Each row of a before or after table is a point. The points were changed in one or more steps. Then noise was added and the rows were shuffled. The steps act on columns, c1 being the first. What was done? A step turns or swaps two columns, mirrors them in a line or flattens them onto one, adds a multiple of one to another, or multiplies or shifts one. Angles are multiples of 10 degrees, from the lower column toward the higher: turns from -170 to 170, lines from 10 to 170 but not 90. Use the fewest steps. Two steps may share a column if one is a turn and the other turns, adds or multiplies; they go together, in the order done. Otherwise the lowest column goes first.

Before:
| -0.04 | -0.25 | -0.05 |
|  0.33 | -0.28 | -0.84 |
|  0.12 |  0.48 |  0.01 |
| -0.17 |  0.11 | -0.45 |
|  0.06 | -0.12 |  0.09 |
|  0.13 | -0.14 | -0.01 |
| -0.07 |  0.04 | -0.10 |
|  0.11 | -0.25 | -0.15 |
| -0.03 | -0.29 | -0.51 |
| -0.12 |  0.33 |  0.11 |
|  0.02 | -0.18 | -0.14 |
| -0.45 | -0.27 | -0.64 |
|  0.38 | -0.19 | -0.15 |
| -0.03 |  0.06 |  0.04 |
After:
| -0.41 | -0.27 |  0.40 |
| -0.09 | -0.04 | -0.07 |
|  0.14 |  0.13 | -0.05 |
|  0.35 |  0.12 |  0.05 |
|  0.83 | -0.02 |  0.89 |
| -0.20 | -0.07 |  0.07 |
|  0.06 |  0.11 |  0.20 |
| -0.09 |  0.07 |  0.58 |
| -0.30 | -0.28 | -0.22 |
| -1.11 |  0.04 |  0.70 |
| -0.10 |  0.22 |  0.13 |
|  0.27 |  0.17 |  0.23 |
|  0.93 |  0.12 |  0.20 |
|  0.31 | -0.45 | -0.19 |
Steps: multiply c1 by 2.5; turn c2 and c3 by -160 degrees

Before (8 x 8):
|  0.05 |  0.56 | -0.09 |  0.04 | -0.47 |  0.17 | -0.19 | -0.28 |
|  0.11 |  0.54 | -0.53 |  0.04 | -0.71 | -0.23 | -0.20 |  0.16 |
|  0.44 | -0.61 |  0.72 | -0.11 |  0.21 | -0.51 | -0.09 |  0.25 |
|  0.39 |  0.12 | -0.20 | -0.92 | -0.21 |  0.21 | -0.03 | -0.09 |
| -0.01 | -0.60 |  0.22 | -0.20 |  0.24 | -0.76 |  0.10 | -0.24 |
| -0.12 | -0.15 | -0.36 |  0.61 | -0.17 | -0.20 | -0.34 |  0.09 |
|  0.05 |  0.20 | -0.22 |  0.06 |  0.16 | -0.51 | -0.42 |  0.11 |
| -0.21 | -0.28 |  0.28 | -0.14 | -0.14 | -0.37 | -0.36 |  0.15 |
After, 8 rows:
|  0.22 | -0.43 | -0.02 |  0.01 | -0.47 |  0.24 |  0.20 |  0.12 |
|  0.54 | -0.21 | -0.06 |  0.03 | -0.34 | -0.65 |  0.54 |  0.15 |
|  0.31 | -0.03 |  0.30 | -0.05 |  0.15 | -0.26 |  0.11 | -0.24 |
|  0.10 | -0.19 | -0.01 | -0.04 |  0.08 | -0.49 |  0.57 | -0.26 |
| -0.52 | -0.09 |  0.67 |  0.05 | -0.47 |  0.30 | -0.61 |  0.23 |
| -0.20 |  0.09 |  0.06 | -0.03 | -0.71 |  0.37 | -0.59 | -0.27 |
|  0.29 | -0.34 | -0.24 |  0.03 | -0.23 | -0.15 | -0.14 |  0.20 |
| -0.33 | -0.34 | -0.10 |  0.01 | -0.40 | -0.08 | -0.27 |  0.12 |
Steps: turn c1 and c3 by 70 degrees; swap c2 and c7; flatten c4 and c8 onto the line at 80 degrees; mirror c5 and c6 in the line at 40 degrees
